Every row gives one point. Each copy is the shape, with its points in the same order, stretched, turned, moved and blurred by noise. Is it also mirrored, or only turned?

Shape, 5 rows:
[[ 38  24]
 [-46 -25]
 [-32   1]
 [ 42 -17]
 [-26 -34]]
Copy 1:
[[  8 -42]
 [-34  53]
 [-37  16]
 [ 33   5]
 [-14  55]]
Copy 1 is: mirrored
Copy 2, 5 rows:
[[ 17 -29]
 [  0  60]
 [ 19  36]
 [-18 -26]
 [-14  41]]
Copy 2 is: only turned

Shape (10 x 4):
[[-30  -5   7  -3]
 [ 43   2   6   8]
 [ -7   9  -3  24]
 [-16  12 -24   1]
 [ 10  12   8 -35]
 [ -2 -26  12  -7]
 [-16  38  41  14]
 [ -3  17   2  -2]
 [ -7  21 -11 -37]
 [ -5 -31   7  12]]
Copy 1 (10 x 4):
[[  6  39   4   9]
 [ -5 -31  20   1]
 [  9   5 -21  17]
 [ 38  20 -10  10]
 [ 26  10  48   2]
 [-16  19  31 -11]
 [ -8   9 -14  60]
 [ 22  10   0  20]
 [ 49  25  27   7]
 [-23  12  14 -15]]
Copy 1 is: only turned
Copy 2:
[[ -9  -9  28 -13]
 [ 21  14 -34  -5]
 [-25  -1   1 -17]
 [-32 -19   8   6]
 [ 15   8  11  24]
 [ 32  -8   2 -18]
 [-28  40  37 -12]
 [-15   5  10   4]
 [-11  -5  20  31]
 [ 23 -13  -4 -31]]
Copy 2 is: mirrored
Copy 3, 10 rows:
[[ -3 -15  -6  15]
 [-19  27  27 -36]
 [-14  16  11  15]
 [-27  -5  -9  16]
 [-35 -17   4 -21]
 [  6   5  -5 -18]
 [ -8  -9  53  25]
 [-25  -3  12   4]
 [-42 -25  -8  -5]
 [ 12  11  -4  -7]]
Copy 3 is: only turned
Copy 4:
[[ -5 -12  16 -35]
 [ 19 -13 -15  34]
 [-15  -5 -12  -7]
 [-15  16  16  -7]
 [ 38  11  20  -1]
 [  6 -31  18  -6]
 [ 21   3 -40 -44]
 [  8   9   0 -10]
 [ 25  30  31 -10]
 [-12 -40  10  -5]]
Copy 4 is: mirrored

Shape:
[[-37   9   8 -29  17  20 -13  14]
 [-14   7  21  -6   3 -13  -7   6]
 [ -7  -1  31   1 -26  -2  16  16]
 [  7   7 -12   9  24   1   4  21]
 [ 21 -13 -29  10  -1  14 -18 -11]
 [ -1  -4   0  47 -16  -4  40  17]
 [ 22  24  -9 -18  11  13  16 -14]
 [  0  26   3  27   3  11  12   7]
 [ 10  14  16  -1  47   8  -5   2]
 [ -4  10 -10 -23  24 -31  14 -23]
 [-16   6  27 -12 -13 -38  -3  22]]
Copy 1:
[[-14   5   5  47  14  -4 -15  15]
 [ 11  -7   1  19  -3 -19  -2  -2]
 [ 15  -5   2  13   2 -13  -5 -43]
 [ 20   8 -12  11  23  13   4  18]
 [ 13   5 -10 -25 -11  37 -19  21]
 [  7  27 -15 -28   5  -1  10 -36]
 [  0 -35  10 -14  33   9  -8  15]
 [  5   8   1 -19  21 -16 -13  -5]
 [ 21 -14 -26  19  28 -15  -3  29]
 [-13 -32   6  -4   3  -3  25  30]
 [ 23  -8  18  31  -9 -24  11 -16]]
Copy 1 is: only turned
Copy 2, 11 rows:
[[-24  -7 -36 -15 -40  24 -19  -6]
 [ 18 -11 -13 -12 -14   5 -22   5]
 [ 26   9  -8 -11  -9  11 -20  32]
 [ -2  13 -21   3  -6 -33   3  -2]
 [ -5   2  32  24  -7 -20  11 -36]
 [ 16   1 -13  17   6 -37  12  54]
 [  1  13  12 -27 -31  -5  34  -4]
 [ 18   9 -26  15 -22 -19  24  18]
 [  2  10 -39 -12  -7  -7  12 -23]
 [ -5 -34  16 -38 -18 -17   1   5]
 [ 36 -11  -3 -25  -9  -1 -48  16]]
Copy 2 is: mirrored
Copy 3, 11 rows:
[[  5   4   1  25  14 -11 -26  11]
 [-14   3   5 -19   6 -17 -14   3]
 [-15  10  19 -18 -23 -20  -1   5]
 [ 30  -9 -19 -13  -4  12  -9  25]
 [ 50 -20   7  10  -2  12   9  -7]
 [  7 -13   2 -28 -54  17 -15  13]
 [  8 -20 -37  18  -4 -15  22 -14]
 [  8 -29  -7  -6 -25 -14 -19   5]
 [ -3 -28 -21 -12  26  -7  -1  38]
 [-29   0 -50 -16   5   3   4 -21]
 [-25  29   8 -48  -1 -28 -15  -4]]
Copy 3 is: only turned
Copy 4 (11 x 8):
[[-37 -52  -6 -11 -11  16 -37 -23]
 [ -9 -10  15  -9  -6 -16 -22 -10]
 [-26 -12  25  15 -19 -17   0  -3]
 [  1   7   9  25  20  14 -16 -17]
 [ 11  23 -21  14  -1  28  31 -15]
 [  7  11  18  60   5 -35   1 -23]
 [ -7  19  10  16 -26  29 -24 -31]
 [-15  16  -2  40   7 -19 -26 -22]
 [-20  12  15   4  21  10 -26 -45]
 [ 29   4  24 -22 -17  10 -45 -17]
 [ -6 -11  35 -18  -6 -19 -20  25]]
Copy 4 is: mirrored
